Each wall is flat, endless, passes through zero and stands at right angles to its row. A trip goes straight from one point to another. List the walls that it crosses, first one first.

Walls:
(1): [-0.3 -3.0]
(2): [ 0.7 -2.1]
(3): [ 1.4 -4.9]
(4): [2.3 2.1]
(5): [-6.8 -1.4]
Trips:
[-1.0  6.0] to [1.2 2.4] => none
[ 6.5 -3.4] to [ 3.9 -4.6] => 4
[-4.5 -0.2] to [-5.2  8.3] => 1, 4

Walls:
(1): [ 1.4  0.8  0.0 -2.1]
(2): [ 3.9  0.5 -1.3 -8.0]
(3): [ 0.1 -1.7  2.3  3.1]
(4): [-3.7 10.2  1.9 -1.8]
(5): [-1.3  0.6  6.0 -7.9]
(6): [ 4.9 -2.6  4.2 -1.8]
Trips:
[-3.8  0.5  1.7 -4.8] to [-2.6  4.0  0.6 -7.7] => none
[-5.9  8.6  3.1  1.4] to [-4.3  3.3  4.0  3.7] => 3
[ 2.1 -7.1 -5.7 -1.8] to [-3.3 -1.2  1.9 -0.8] => 1, 5, 3, 6, 2, 4
[-4.2 -8.7 -3.4 -0.8] to [-1.2  0.4  1.6  5.1] => 4
[-5.0 -6.1 -3.0  2.8] to [ 3.7  3.1 -8.3 -0.3] => 3, 2, 1, 4
[7.2 0.9 4.4 0.0] to [ 3.2  0.1 -1.3  3.8] => 5, 2, 1
[-0.2  5.6  3.2  5.7] to [ 6.4 -6.1  4.3 -4.7] => 6, 5, 1, 4, 2
[ 4.9 -0.5  5.8  4.9] to [-5.6  2.4 -1.6  4.5] => 4, 6

Walls:
(1): [-4.5  4.4  4.7  0.0 -8.0  4.2  1.8 -1.6]
(2): [-0.5  6.0 -7.3 -2.2  3.1 -3.1 -2.6 -8.1]
(3): [-0.4  0.3  4.4  5.9 -3.3  2.6 -7.3  3.4]
(4): [-6.5 -0.1  0.3  0.3 -2.1  8.8  0.6  0.2]
(5): [ 0.0 -4.1 -0.4 -7.1  2.2 -4.2 -0.5 -2.0]
(6): [-0.8 -1.7 -4.5 -2.6  2.0 -2.8 -0.1 -9.2]
Trips:
[-2.8 -0.2 -5.6 -1.5 -5.6  1.3  1.1  6.5] to [-1.4 -5.2  5.4  0.5 -4.8  7.0  3.8  7.0] => none
[ 2.6 -5.6  6.3 -2.0  8.2  1.6 -1.9 -2.4] to [  4.9  -0.7   2.1  -2.0  -2.0   4.9  -0.7 -10.0] => 2, 4, 1
[ 2.5 -2.2 -3.7  6.1  0.2  8.1 -3.6  6.4] to [ 7.6 -2.5 -0.3 -0.3 -0.4 -3.2 -3.7  1.4] => 4, 5
[-3.0  6.6 -0.3 -4.0  5.5 -4.8 -0.9  3.4] to [ 0.7 -0.9  1.7  1.3 -2.6  1.0 -3.7 -2.4] => 3, 6, 1, 5, 4, 2
[ 3.3  1.5 -5.0 -5.5 -0.8 -2.4 -6.6 -0.5] to [ 0.0  5.7  6.4  1.8  0.2  2.8  1.6 -2.2] => 3, 1, 5, 6, 4, 2
[ 8.9 -5.1  2.1 -2.4  4.1 -6.8 -2.5 -2.2] to [-4.0 -2.8  1.1 -2.6 -6.9 -6.8  5.3 -0.8] => 2, 1

Walls:
(1): [ 3.3 -0.1  2.6 -2.1  1.7  0.4 -0.3  4.4 -1.6  3.9  0.8]
(2): [ -1.6  -5.0   0.4  -1.9   1.7   1.2   0.9   6.1   2.2 -11.4   0.5]
(3): [-2.5  1.5 -8.3  0.9 -4.0 -1.4 -0.5  0.1 -5.8  1.8 -5.8]
(4): [-4.7  3.2  4.7 -0.7 -6.9  3.2 -0.1  4.2 -7.6 -0.5 -0.1]
Trips:
[ 5.6  2.6 -2.1 -0.1  2.6 -0.3 -3.5  2.9 -0.9  0.5  1.9] to [-2.8  4.9  0.3  7.8 -0.8 -1.8  0.5  4.3  0.9  2.5 -1.2] => 3, 4, 1
[ 1.7 -1.3 -1.3  6.0 -2.7  2.7  1.1 -4.0  1.0  5.7  1.6] to [-10.2   1.6  -0.1   0.2   3.2  -1.3  -6.1  -4.9   6.1   0.6   6.2] => 3
[ 1.4  2.0 -5.6 -1.2  1.9 -4.5 -5.1  7.5 -0.2 -0.9 -0.7] to [ 2.1  2.1  5.3 -1.0  1.9  0.1  0.3  5.1  4.9  0.9 -1.5] => 3
[ 3.9 -0.2 -4.5 -5.7  4.7  0.7 -5.0 -5.8  5.6 -3.4 -3.5] to [10.3  0.2 -1.1 -0.5 -0.1  1.5 -5.9 -0.6  2.7 -2.6 -4.7] => 1
[ 0.9  1.2  1.6  4.7 -1.1 -4.7 -4.6  7.4  8.7  0.0 -4.1] to [ 1.1  1.6  3.0  0.5  6.6 -8.9  1.2 -0.9  9.9 -0.8 -1.4] => 1
[ 0.8 -2.6 -0.1  4.9 -2.0 -4.4  2.9  0.9 -4.7 -7.4 -1.6] to [ -1.2  -3.0  -4.7 -10.6  -2.6   2.9  -6.0   6.1   7.6  -2.1  -4.7] => 4, 1
[-3.7 -0.2  1.1  3.4  0.1 11.7  0.0  7.8  0.7 -6.6 -2.4] to [-7.2 -1.8 13.2 -4.8 -0.1  1.2 -0.7 -0.1  8.4 -0.5  1.5] => 1

Walls:
(1): [ 3.2 -0.8 -1.0  6.8 -1.3 -4.0 -5.0  1.6 -2.4 -6.0  7.0 -2.2]
(2): [ 0.4 -3.2  2.0 -0.5 -2.4  5.6  1.7 -0.4  0.8 -6.5  0.2  3.2]
(3): [-3.7 -6.6 -4.3 -1.6 -6.6 -0.8  2.5  2.5 -4.2 -2.6  8.9 -3.7]
(4): [-6.4 -2.5 -8.1  5.7 -2.2  2.6  3.1 -3.7 -4.4  3.2 -0.7 -2.2]
(5): [ 2.0 -2.6  2.3 -3.3  5.5 -1.7 -7.1  1.4  0.0 -0.2 -4.4  4.4]
(6): [-2.0 -1.4  2.7  3.0  3.9 -2.9 -0.5  3.5  1.7  3.2 -2.0  1.1]
Trips:
[ 9.5  1.4  1.7 -3.6  6.3  0.3 -4.0 -2.6  0.9 10.5  2.0 -3.4] to [-8.4 -1.8  3.2 -0.5  1.1  3.8  0.2 -0.3 -1.9  3.4  5.5  3.0] => 4, 3, 5, 2
[-2.6 -0.4  1.2 -1.4 -1.2  4.1 -5.4  2.9 -6.4 -4.0 -2.5 10.8] to [-5.1  2.1 -4.8  3.3 -1.4  6.2  0.5 -2.5  1.2 -4.4 -3.4  3.7] => 4, 5
[-5.1 -3.6  1.1 -3.1 -2.7 -3.7  0.5 -3.5  2.9 -3.2 -1.6  0.1] to [-0.2  0.0  2.8 -6.1  2.0 -2.0  0.6  4.5 -3.6  3.9 -4.0  0.8] => 4, 6, 2, 3
[ 4.0 -1.2 -9.6 -3.7 -7.7 -1.9  2.9  4.5  2.2 -8.8  3.7 -3.6] to [-2.1  6.6 -2.2  2.6 -5.1 -5.0 -4.9  1.5 -5.2 -4.1 -2.0 -1.5] => 2
[ 0.1 -3.6 -1.0  4.3  4.3 -6.4 -0.4 -1.3  2.3 -2.1  8.6 -6.5] to [ 2.6  3.2  3.7 -1.5  4.8  2.7 -7.1  0.5 -1.1 -4.9  6.1  3.9] => 4, 5, 2, 6, 3
[ 3.3  0.4  0.0  0.0  3.0  1.6  4.5  7.7  2.7 -0.8 -4.8  0.8] to [-2.2 -4.4  6.0  2.6 10.1 -2.8  2.0  2.2 -3.9 -3.2  5.8  3.6] => 1, 3
[-0.5  2.4  0.7  2.1  3.0  3.7  1.0 -1.7 -8.1 -4.8  4.7  2.1] to [-3.5  0.3 -3.4  9.0 -0.6  1.2 -2.4 -1.2 -3.5  7.7  0.6 -2.3] => 2, 6
[ 2.1  1.1  1.8  1.7 -9.7 -0.2 -7.7 -2.1  2.9  3.1 -0.8  4.8] to [ 4.4  2.7  2.0  1.3  0.7  0.6 -2.0  2.3  1.5 -3.7  1.4  3.1] => none
[ 4.0  0.3  3.2 -6.2 -3.0 -6.0  2.2 -2.5  2.9 -3.7 -1.4 -0.9] to [-2.9  5.6  6.1 -4.6 -7.8  9.3  2.0  8.1  5.8  2.1 -1.7  2.8] => 5

Walls:
(1): [ 4.2  1.3  4.8 -2.0  9.7 -5.2 -0.8 -1.0 -0.8 -5.0 -3.3  1.9 -4.1 -2.7
  1.3 -1.7 -1.1  2.9]
(2): [ 1.5  3.0 -2.7  4.0  0.8 -0.5  4.5  4.5 -8.7 -1.8  0.8  1.5 -2.4 -3.8
 -3.9 -4.2  1.0 -9.7]
(3): [ 0.7 -2.2  5.9  2.3 -1.0  3.5 -0.7 -3.7 -1.0  7.6 -2.0  1.4 -6.8  4.6
  6.2  0.2  7.4  1.7]
(4): [ 5.5  1.1  1.9 -8.9 -1.1  2.0 -6.0  0.1 -5.9 -9.0 -4.1  5.9  3.5  2.0
 -3.9  2.3  3.7 -3.3]
(5): [-0.6 -6.3  4.3 -1.0  5.1 -1.1  7.8 -4.3 -0.5  0.1  6.7 -0.7 -1.7 -1.9
  2.5 10.3 -0.1 -4.8]
(6): [-1.8 -2.1  0.9  5.6 -4.2 -2.3  8.8 -2.6 -6.5  5.9 -0.5  0.7  2.1 -8.1
  6.0 -2.1  7.0 -1.1]
(7): [-1.5  3.0  0.7  1.0 -2.1 -1.3 -2.4  2.7  3.2 -2.2 -2.6  2.3  0.9  2.5
  4.6  2.3 -0.6 -9.0]
Trips:
[-0.1  0.8  0.0  3.5  5.5  3.5 -0.5 -0.8 -3.9 -8.3 -3.2 -0.3  0.6  3.4
  8.3  8.4 -3.2  1.8] to [ 4.4  1.9 -1.6 -2.6  0.7 -1.5 -4.1 -0.4  8.6 -5.5 -5.0 -3.9 -1.3 -2.4
 -4.0  9.2  3.4  6.9] => 3, 7, 5
[-1.9  0.3  5.6 -2.0  0.5 -1.1 -4.0 -0.1 -2.9 -1.5 -1.5 -1.4 -0.6 -3.3
 -3.1 -2.0  3.8 -1.4] to [  2.7   3.2   3.1  -0.8  -4.7   1.1   4.1 -12.2  -8.1   1.1  -0.2  -1.4
  -0.3   0.3  -1.8  -9.5  -1.3   0.9] => none
[ -3.3  -4.0  -6.4   5.5  -4.9   0.0   2.0  -1.7   5.9  -1.6   3.7   9.9
 -11.5  -8.9  -0.2   1.5  -3.2   1.9] to [-0.6  0.6  1.9 -1.0  3.9 -4.1 -2.9  0.9  1.9 -0.2  7.1 -0.6  5.4  5.3
  6.0  5.6 -1.7  2.6] => 2, 7, 6, 1
